Each point is reached from the start by the listed moves, each made once or not at all, plus a little noise. Is the number of moves made odd or even? Then give how often each move was made.
(in the rows, 128 means zero)

Moves:
(1): [206 122 174 143 104 104]
(2): [129 181 140 183  99 137]
(3): [ 81 138 149 191 122 168]
Start: [126 134 117 108 113 121]
Points:
[122 136 119 105 113 120] => even (0, 0, 0)
[205 178 175 177  59 106] => even (1, 1, 0)

Moves:
(1): [116 133 141 113  88 172 117 123  91 111 121]
(2): [121 140 111 118 114 128 129 109  95 117  91]
(3): [ 93 145 149 127 111 133 116 124 139 120 136]
(4): [143 126 154 145 126 134 113 131 126 132 122]
(5): [131 108 152 141 159 119 135 122  88 124 162]
(6): [ 89 114 148 146 138 148  98 107 128 135 120]
(7): [119 137 122 127  89 147 144  70 132 106 139]
(8): [ 84 113 123 143 107 119 117 153  72 157 136]
(9): [138 122 118 137 140 126 140 128 139 105 114]
Start: [105 149 140 158 138 156 137 142  92 138 138]
Points:
[ 41 101 188 228 129 182 117  82   9 129 162] => even (0, 0, 0, 1, 1, 1, 1, 1, 1)
[ 22 141 198 187 124 193 118  50  66 111 184] => even (0, 0, 1, 0, 1, 1, 1, 0, 0)
[ 35 139 199 201  90 169 123 102   7 136 195] => odd (0, 0, 1, 1, 1, 0, 1, 1, 0)

Moves:
(1): [128 127 113 110 137 104 110 102 123 108 126 111 112 130 123 128 117 146
 119 147 150]
(2): [121 123 119  96 136 128 117 125 134 131 133 135 117 129 144 137 144 122
 146 116 123]
(3): [136 141 151 120 116 127  84 121 142 121 136 142 146 130 109 111 117 115
 134 131 125]
(4): [146 132 124 153 136 116 117 125 120 147 139 132 100 126 125 134 121 136
 150 151 128]
(5): [137 140 165 133 151 144 142 121 159 139 140 108  99 127 148 122 149  98
 133 120 109]
(6): [152 137 133 131 139 107 119 135 128 133 165 118 167 127 151 121 128 143
 103 145 117]
(7): [142 136 122 115 115 137 124 122 102 110 148 128 104 139 130 118 140 116
 121 101 134]
(8): [136 124 119 100 139 116 134 150 138 139 124 117 110 120 116 106 144 121
 112 128 137]
(9): [143 122 131 126 152 142 137 142 139 112 142 136 123 114 123 138 109 138
 124 154 146]
(10): [168  98 128 106 134 161 118 147 129 143 108 132 118 151 142 102 132 119
 115 140 109]
(11): [111 137 145 131 112 146 106  95 136 135 153 114 119 121  84 171 130 135
 130 107 104]
(12): [120  96 125 131 151 114  92 130 119 106 142 149 138 120 126 133 103 116
 100 118 112]
(13): [135 147 133 135 136 142 133 124 126 147 132 132 155 142 129 119 100 119
 129 120 126]
(14): [120 128 159 106 119 145 129 167 120 129 125 132 137 157 142 113 118 115
 124 133 124]
(15): [138 135 150 117 114 128 155 134 137 113 140 146 128 119 119 133 103 127
 127 132 127]
(16): [147 132 105 133 143 134 137 161 118 114 129 129 119 117 138 154 115 125
 141 127 107]
(17): [136 126 133 139 135 106 140 124 125 122 122 119 146 132 126 140 130 140
 118  85 137]
(18): [122 143 138 127 145 116 155 111 113 118 125 148 112 114  96 126 139 144
 133 149 129]
Start: [131 149 162 131 101 124 128 121 121 126 124 106 145 129 112 146 145 120
 121 120  87]
Points:
[187 157 192  37 119 156 110 142 142 117 150 145  94 107  33 161 144 104
 134 127  21] => even (0, 1, 1, 0, 0, 0, 0, 1, 0, 1, 1, 0, 0, 0, 1, 1, 0, 1)
[197 173 229 147 174 195 138  89 150 170 167 110  76 127  61 162 129 112
 139 164  43] => odd (0, 0, 0, 1, 1, 0, 0, 0, 1, 1, 1, 0, 1, 0, 0, 0, 0, 1)
[181 176 249  61 154 156  72 124 138  50 229 124 127 141  88 199  55  68
 103  46  45] => odd (1, 1, 1, 0, 1, 0, 1, 0, 1, 0, 1, 1, 1, 1, 1, 1, 1, 0)
[217 161 239  87 156 229 137 183 162 156 186 122  81 153 126 191  83  74
 159 138  11] => even (0, 1, 0, 1, 1, 0, 0, 0, 1, 1, 1, 0, 1, 1, 1, 1, 0, 0)
[200 151 238  78 194 125 124 193 163 143 225 133 141 130 156 122  82  76
  93 155  54] => even (0, 1, 0, 1, 1, 1, 0, 1, 1, 0, 0, 1, 1, 1, 1, 0, 0, 0)
[139 185 224  94 142 156 164 158 137 132 152  88  72 119  67 166 169  92
 125 116  28] => even (0, 0, 0, 0, 1, 0, 0, 1, 0, 0, 1, 0, 0, 1, 0, 1, 0, 1)
[169 116 212  83 140 148  60 145 115 149 180 113 219 183 132 157 105 106
  65  59  15] => even (0, 1, 0, 0, 0, 1, 0, 0, 0, 1, 1, 1, 1, 1, 0, 0, 1, 0)
[195 188 229  57 103 157 127 103  83 110 195 115 147 176  72 126  97 132
  71 140  54] => odd (1, 0, 0, 0, 0, 1, 1, 0, 0, 1, 1, 0, 1, 1, 1, 0, 0, 1)
[208  96 156  44 150 128  34 138 116  70 155 123  99 136  86  84 113  95
  49 143 105] => odd (1, 0, 1, 0, 0, 0, 1, 1, 1, 1, 0, 1, 0, 0, 0, 0, 0, 0)
